Every row gives one point. Examples show where two turns around zero, p and q, send a point. Write where each new point lands after one turn and then the other. Backwards means that the second turn is done in reverse. Each puzzle has new turns, and all numbers are rounded.

Turn p:
-10 -22  54 ->  14 -56  12
-24  41  11 -> -33   1  35
 42 -40  -7 ->  50   5 -30
 -1 -43  21 ->  21 -37 -22
 -5  15 -50 -> -24  43 -18
 -1  49 -29 -> -27  45  22
Turn q:
 30  15 -39 -> 50  5 12
50  0 24 ->   0 -17  53
-51  19 -15 ->  -6  35 -44
-29 -34  31 -> -45 -23 -21
Where do these land?
q, then p: 45 -3 10 ->  27 -36  11
p, then q:  20 -11 -10 -> 20  4 14
q, then p: -24  25 -74 -> 28 76  8
p, then q: -24 -30  24 ->   5 -39 -22
q, then p: -18  19  50 -> -49 -21  19

Turn p:
 43 -17  12  49  12 -23 ->  40  31  25  32  32 -12
-42  21  -9 -25  36 -36 -> -36  18  -2 -50  -5 -37
 -7 -71  12   2 -33  18 ->  17  -1  21  42 -61  19
 15   5 -35 -17  16 -46 ->  30   9   5 -49   6 -27
 -1 -23  20 -63   8  49 -> -32 -59  38  -4 -29  25
-36  38 -10  35   5  48 -> -38 -17 -55  33  18 -14
 68  40  22 -14 -34 -16 ->  33   3   9 -25  51  62
-40   8 -14  34 -10   6 -> -14  17 -43  20 -11 -17
Turn q:
 79  37   4   7 -84  26 ->  49  69  19 -61 -60 -24
-46 -23 -15  21  18 -26 -> -16 -19 -21  56  10   2
-33 -26  26 -18   4 -20 ->   4 -43  19  27  11 -10
 30   0 -27   6 -22  49 ->  23  19 -31 -39 -29  19
 -2  -7 -16  43  56 -15 -> -34  20 -12  37  25  43
-32 -27  39 -19  41 -13 -> -16 -53  30  22  29  15
 -7  -8  -1 -53   9 -31 ->  15 -24   8  -2  48 -29
 11  54 -10  13 -22  31 -> -24  31 -13 -40 -35 -15
Where do these land?
p, then q backwards:   1 -12  34  -8 -28  -3 -> 19 -9 15 35 13 10
p, then q:   6 -18  19 -38  32  -1 ->   5 -38  40   6  -6  -7
p, then q:  48 -11   8 -11  -2  35 ->  17 -12  19   2 -12  54
q, then p backwards:   6  31  19 -33  -6  29 ->  -7   9 -15 -46  22 -19
q, then p backwards:  40 -14   2 -53   1   5 ->  51  19 -21 -18   7 -30
p, then q backwards: -29  55 -22  68  35 -24 ->  -8  45 -76 -22   4 -49
p, then q: -64 -17 -46  44 -10  -2 ->  13  55 -38  35  -5 -51
q, then p backwards: -47  11 -56  51 -34 -52 -> -57 -19 -12  88   0  19
q, then p:  39 -24  41 -20  12  13 -> -18 -27  46  15   9  31

Turn p:
-45   9 -63  41  12  36  -3  42 ->   1  38 -18  41  72  34  10 -32
23 15 17 24 14 44  2 22 ->   9  26 -22  19 -31  20  -6 -36
 40  45  -6 -54  -1  29 -23  20 -> -11  17 -13 -30 -12 -34 -56 -50
-31   3  34  -8  49 -48 -17  25 ->  -1  11 -30 -24   4  31 -29  66
 45 -36  13  38  -7 -19  37 -57 -> -13 -13  54  12 -56   2  57  16
-29 -19 -61  -8 -27   7  39  24 ->  17 -10  32  -8  68  17  20 -33
-29 -30  20  18  45 -36 -15 -57 -> -12  -4  21  36 -12   3   0  85
-17  34  38 -13   3 -14  30 -17 -> -19 -48  -8  -6 -20  24 -24  10
  5  33  -4   7 -44 -24  -9  20 -> -25 -16 -35 -30  13 -13  23 -18
 39 -54  12 -46 -44  24 -42 -21 ->  53  -1  20 -11 -25 -86   4  -7
Turn q:
-32  47 -21  -8  13  -5  24  19 ->  13 -20   0 -17  33  -5  53  -9
 51 -26   2   9  -8 -26 123  16 ->  59  52 -34 100   6 -11  41  19
 -5  87  23 -33   7  46 -29 -11 -> -24 -39  57 -18  23  46  23 -60
  4 -16  -1 -29  18 -31 -26  24 ->  12  14  10 -31   3  21  -8  41
 32  57 -10  11  -1   4 -18  26 -> -16 -27 -18  -1  16  58  21 -12
 -1   0  26  15 -48 -28 -16 -12 -> -13  42 -26 -17  -9   6 -18 -32
  2 -35 -19  13 -21 -26 -22  32 ->  10   9 -42 -26 -26   4 -14  29
-31 -42   1 -12  15  64 -38 -19 -> -13 -41  48 -16 -45 -36 -36   3
-13 -37  23  30  23 -33  -8   8 -> -32  34 -11  -7  -9 -22  -2  42
 -6 -35 -22   5   2  36  10 -84 ->   2 -24  18  35  10 -61 -62 -22
Where do these land?
q, then p: -96  38  15  12  58  10  -3   2 ->  24 -59  28 -44   5  57 -30  60
p, then q: -25  27   5  -3  -1  37 -17  42 ->  -9 -49 -10   3  29   2 -36   8
p, then q:  42 -24 -15 -35 -55  -6  13  10 ->  32  58  32  16  29   6 -25  -1
q, then p backwards:  -3 -21  43 -29  16 -68 -30  24 ->  24 -25 -17  -1  63 -51 -11  36
q, then p:  31 -38  28   3   6  45  -6 -16 ->  12 -13 -52  19  -6 -20  41   8
p, then q:  -9  -7 -75  39  -2  49  -1  -5 -> -66   0   4  41  47 -30  20 -10
q, then p:  49   9  17 -38  11 -48 -46 -12 ->  14  32 -42  31 -11 -10 -64 -25
p, then q backwards:  12 -16  13 -14 -53   7  31  36 -> -33  33 -30 -29 -37  15   1  20
q, then p:  -9  20 -39  14  15 -15  21 -90 -> -34  51  14  16  -4   9  -9  83
q, then p: -32  12  32  53 -16   0  21  -9 -> -41 -44  15   9  34  18  10  19
p, then q:  41   1 -22  -4  22 -10  16  19 ->   1   4  37 -10  11  10  10 -40
